Each wall is flat, endless, passes through zero and stands at right angles to its row. A trip goes straight from one point to another. Which walls does it cross, in order?
In the rows, 128 means zero.

Walls:
(1): [159 196 116]
(2): [111 120 133]
(3): [114 122  95]
(4): [121 196 145]
Trips:
[194 146  76] to [ 82 123 145] -> 4, 2, 1
[118 138 151] to [160 139 133] -> 2
[122 113 165] to [127 165 146] -> 4, 1, 2
[ 96 146  73] to [125 116 124] -> 4, 1
[ 87 111 135] to [132 123  91] -> 2, 1
[134 125 114] to [110 123 111] -> 1, 2
[80 99 98] to [179  83  98] -> 2
[154 106 174] to [142 136 131] -> 1, 4
[ 84 131 112] to [161 131 151] -> 3, 1, 2

Walls:
(1): [100 139 155 126 154 126]
(2): [ 86 110 134 108 143 148]
(3): [146 133 155 190 124 165]
(4): [ 70 119 126  78 133 163]
(5): [138  90 134 107 136 135]
Trips:
[149 108 173 103 134  48] to [171 118 112  78 125 119] -> 1
[143  89 109 118  84 110] to [137 126 118 100 133 111] -> 4
[142 160 174 110 121  91] to [122 100 178  83 114 144] -> 5, 4, 2
[138 158 124 125  94  83] to [125 111 161 131 153 155] -> 1, 3, 5, 2, 4
[129 115 121  62 146 138] to [174 177 160 118 105  80] -> 2, 1, 4, 5
[121 104  88 102 141 112] to [152 112 173 148 176 166] -> 1, 3, 4

Walls:
(1): [157 140 157 136 169 142 106 126 108 149 124]
(2): [147  79 124  71 146 133 164  92 113 114 147]
(3): [176 147 128 129  83 155 118 110 120  80 153]
Trips:
[114 155 133 118 122 143 130 113 110  86  99] to [160 188 121  94 142 129 161 121 137 104 126] -> 2, 1
[135 173 146 113 167 134  97 149 104 148 105] to [123  90  96 139  98 125 146 148 157 180  76] -> 1
[ 97 104 127 125 148 149 144 181 162 148 139] to [106 123 111  92 140 103 114  67 181 118 111] -> 2
[121  99 124 187 143 113 132 140 156 126 175] to [ 95 116  92 151  84 157  87  58 185  66 143] -> 3
[139 133 131 133 149 133 156 109  88 167  95] to [133  85 130 120 169 146 123  89 146 150 141] -> none
[111 118 136 101 160 139 136 101 139 105 110] to [156  63 157 121 114  75 178  87 130  91 147] -> 1, 3
[ 84 167 107  82 109 169 134 197 141  88 123] to [128 111 101 121  89 161 132 115 145  72  98] -> 2
[ 94  94 121  97 148 132 148 109  87 110 144] to [165 127 114 151  54 161 129 159 115  92 190] -> 3, 2

Walls:
(1): [139 129 146 114 125 142 105 132 123 133 182 127 146 150]
(2): [158  80  85 143 169 134 130 186 152  93 106 119 159 131]
(3): [132 143 154 119 116 133 120 101 149  12  71 117 115 167]
(4): [ 97 108 165 124 133 192 115 146 130 115 123 107 113  77]
(5): [ 82 116 145 181 146 157 138 150 141 122 135 146 115 144]
Trips:
[113 116 126 130 152 117 151 127 131  80 155 153 146  75] to [106  88 129  72 149 191 102  70 178 150 174 128 167 149] -> 1, 3, 2, 5
[118 121 171 161 152 108 181 107 111 179 111 122 164  91] to [124  88  87 104  90 142 164 169 127 157  91  94 158 106] -> 2, 5
[111 141 154 115 145 147 103 153 125 132  81 142 117 148] to [ 77 105 110 116 146 155 115 134 100 146  91 158 115 117] -> 3
[109 108 117 138 114  65 131 131 113 150  95 111 175 120] to [111 130 112  93 147 137 101 188 129 123 140  78 134  74] -> 4, 1
[154 118 104  92  94 174 130 132 155  94 160 123 115 122] to [146 179 143 166  73 141 138  98 165 146 145 153 123  74] -> 2, 3, 1
[132  86 110 135  98 152  97 126 131 106 169 195  90  81] to [143 116 103 173 179 171  59 139 129 109 141 126 105 106] -> 2
[ 90 128 149 113  98 156 129  93 116 107 164 127 145 116] to [117 121  94 137 167 122  89 122 112 186 118 163 102 151] -> 3, 4, 1

Walls:
(1): [153 124 169 159 106 147 129 150 135 114  99 118 101 101 102 105 158 145
 159 122 138 146 107 119]
(2): [118 118 128 105 105 161 165 120 139 130 149 105 145 113 150 144 134 118
 134 110  93 148 143  78]
(3): [132  97 133 118 161  97 150 123 190 127 126 128 135  98 143 118  95 119
 131 154 166 116 211 150]
(4): [104 175  99 151 165  74 140 136 159 140 110 103 102 194 139 155 144 160
 121  77 110  97 135 100]
Trips:
[144 129 134 138 151  90 196 112  67 156 155 114 145 148 169 111  84 114
 200 115 120 164 166  93] to [143 130 120 130 127 156 104 117 147 132  83 108 120 119 125 137 137 114
  89 137 108  66 126 129] -> 2, 3
[129 101 140  99 183  77 140  97  87 116 153 180 184 156 145 130  86 146
  90 134  88 126 155 129] to [146 194  88 122 113 134  88  86  96 164  66 145 136 111 128  94 139 117
 144 164 164 169 119 140] -> 4, 3, 1
[170 104 116 159  89 168 166 226 138 104 143 127 119 144 146 178 121 146
  93 154 117 116  96 106] to [139 218 169 136 109 119 166 119 168 178 119 107 135 137  77 127 123 108
 137 164 121  49 127 150] -> 4, 2, 3
[145 144 125 180 137 132 108 156 124 175 110 116 168 114 107 103 144  84
 105 136 142 124 125 182] to [112 165 148 124 143 106  95 101 130 179 151  88 131 118 117 121 114 130
 129 165 129  72 131 145] -> 1, 4
[131 178  94 131  74 165 153 111 139 125 163 142 135 104 136 141  39 150
  74 178 125 144 185 112] to [120 153 121 126 124 141 138 131 113 117 121 134 153 101  81 135  94 150
 129 118 104 127 172 103] -> none
[166 137 155 147 175 135  97 192  99 103 143 150 124 143 124 164 103  79
 164 149 105 174 142  91] to [125 147 135 144 179  72 143 129 136 175 202 137 138 111  95 130 170 118
  81 183 133 178 161 180] -> 2, 3, 1
[132  99  96 137  98 158 159 165  94 103 116 138  96 105 159  97 107 112
 114 154 108 105 110 159] to [124 167  92 155 170 138 137 129 175 153 107  96 125 141 109 111  64  74
  91  94 103 107 112 166] -> 1, 3, 4
[130 159 100 114 141  75  53 130 146 147 149 100  67  77 139 132 138 159
 142 126 160 109  83  79] to [110  75 187 133  96 106  92 133 102 100 150 165  96 126 179  98 112 141
 164  75 153 136 163 102] -> 3, 4, 2
[130 114  91 148 155 132 110 150  98 129  94 133 157 187 117 151 126  78
 143 144  63 100 149 130] to [118 120  89 122 102 139 136 152 170 108 119 170 132 138 159 113 112 124
 148 148 107 154 138 133] -> 2, 3, 4
[152 114 143  96 112 106 148 127 143 133 110 129 160 133  95 108 112 163
 197 112 126 126 149 147] to [137  79 109 104 109 129 114 139 110 110 112 152 143 111 118 157 149 119
 133 112  94 139 152 175] -> 2, 1
[152 134 142 126 146 118 150 114 114 153 161 204 116 102 107 138 155 132
 120 122 113 139 130 221] to [135 134 120 124 151  88 134 137 168 137 120 150  85  97 107 204 116 140
 168 125 197 116 120 118] -> 1, 4

Walls:
(1): [162  92 117 172  91 190 117 135 175 152 190 147 178 132  81 134 148 104
 132 119 112 144 125 147 147 114 101 167 133 161 183 165 123 135 141  94
 124 124 152  13 112 126 129 120 158 155 136 157]
(2): [ 71 136 133 165 138 162 156 155 130  93 185 149  71 123 100 126 107 142
  63 115 113 132 140 138 134 134 132 150 152  92 141 161 100 125 146  99
 103 114 131 164  67 141 133  95 159 128  99 142]
(3): [152 124 143 132  83 118 132 117 119 111 139  97 112 121 111 135 147 112
 124 109 133 134 156 200  55 138 116 123 171 140 117 137  79 152  90 135
 120 107  85 149 102 117 134  87 111 148 118 165]
(4): [140 124 117 131 146 115 114 152 122 135 149 110 117  62 111 133 138  90
 129 111 144 153  91 161 151 113 130 137  60 165 117 168 102  93  87 150
 126 120 128 147 145 153 103 138 150 139 112 138]
(5): [ 96 131  92 125 143 137 141 143 134 131 143 106 134 183 145 114 167 101
 112  78  57 100 126  95 159 100 125 106 105 147 134 156 128  79  89 129
 130  51  96  63  53 102 126  97 110  73  83 145]
Trips:
[117 177  76 132 153 104 118  90 121 163  84 165 136 147 157 152 118 157
 102 143 117 174  99  95 118  93 127  68 126 115 138 133 154 106 131  91
 160 120 173 137 137 111 141 132 118  99 145 162] to [139 126 146 188 161 138 163 113 137 126 167 122 121 158 183 114 126  98
 119 137 161 126 113  71 138 130  72 131 145  93 126 163 179 121 146 136
 104 118 143 104 120 109 171  91  91 133 182 138] -> 1, 2
[134 130  99 140 121 113 130  99  93 125 108 163 132 112 150 186 137 125
 107 114 143 163 112 180 143 200 118 146 154 111  80 159 134 109 134 132
 156 139 137 143 148 156 121  99 157 106 158 107] to [125 139 121  84  84 142 139  85 166 102 141 100 116 133 136 139 135 120
 102 145 177 155 160 161 111 103 152 107 158 127 108 142 102 119 185 119
 134 102 169  89 119 143 171 160 140 181 159  83] -> 4, 1
[ 91 156 167  94 158 136 101 130 155 186 133 121 102 168  89 142 157 110
 145 107 196 165  81 162 130  84 150 108  52 123 102 148 134 113 117 187
 127 136 144  85 133 183 171 120 135 158 100 152] to [171 118 164 109 114  97 147 161  98 163 127 193 130 128 150 183 107 193
 134 155  93 143 129 114 105  89 108  90 141 122 136 165 137 101 148  57
 107 110 116 125 122 156 114 150 127  81 164 177] -> 4, 5, 2
[125  99 198 152 161  79 134 129 116 147 137  88 113 127 137 136 129  97
 117 176 116 189 119 160 136 162 128  87 101 128 140 153  92 133 104 104
 121 123 151 132  56 148  80 169 119  77 117 131] to [166 116 137 137 106  80 109 139 145  98  73 121 154 140 122 125 133 127
 104 130 120 104 121  92 140 117 144  89  80 123 129  70 131 160 144 109
 107 146  99 152  90 161 179 103 108  95 121 126] -> 2, 4, 3
[ 85 168 135 119 167 141 130 128 130 109 121 146 156 120 155 107  96  75
 111 142 130  98 108 152 128 151 102 162 138  52 170 155 163  89 121 124
 105 114 111 109 170 107 134 158 111  73  88 140] to [134 142 122 126 122  79 132 126 132 170 114 113 104 128 135 150 118 126
 159 152 144 100 101 109  82 138 154 149 142  33 154 106 142 156  86 130
 113 136 126 189  75 126 127 140 126 145  81  84] -> 5, 3
[130 123 113 110 145 166 132 140 124  83 115 108 134 166 124 110 119 150
 129  88 107 125 114 109 107 122 120 132 102 121  95 161 173 125 121 150
 154 161 102 147 103 130 116 146 115  64  81  96] to [ 89 161 138 127 140 113 132 145 114 122 124 198  50 156 163  89 168 135
 125 139 110 178 155 119 165 110 166 131 100 174 159 147 141 144 138  89
 113 140 109 125 120 115  90 137 132 181 116  72] -> 4
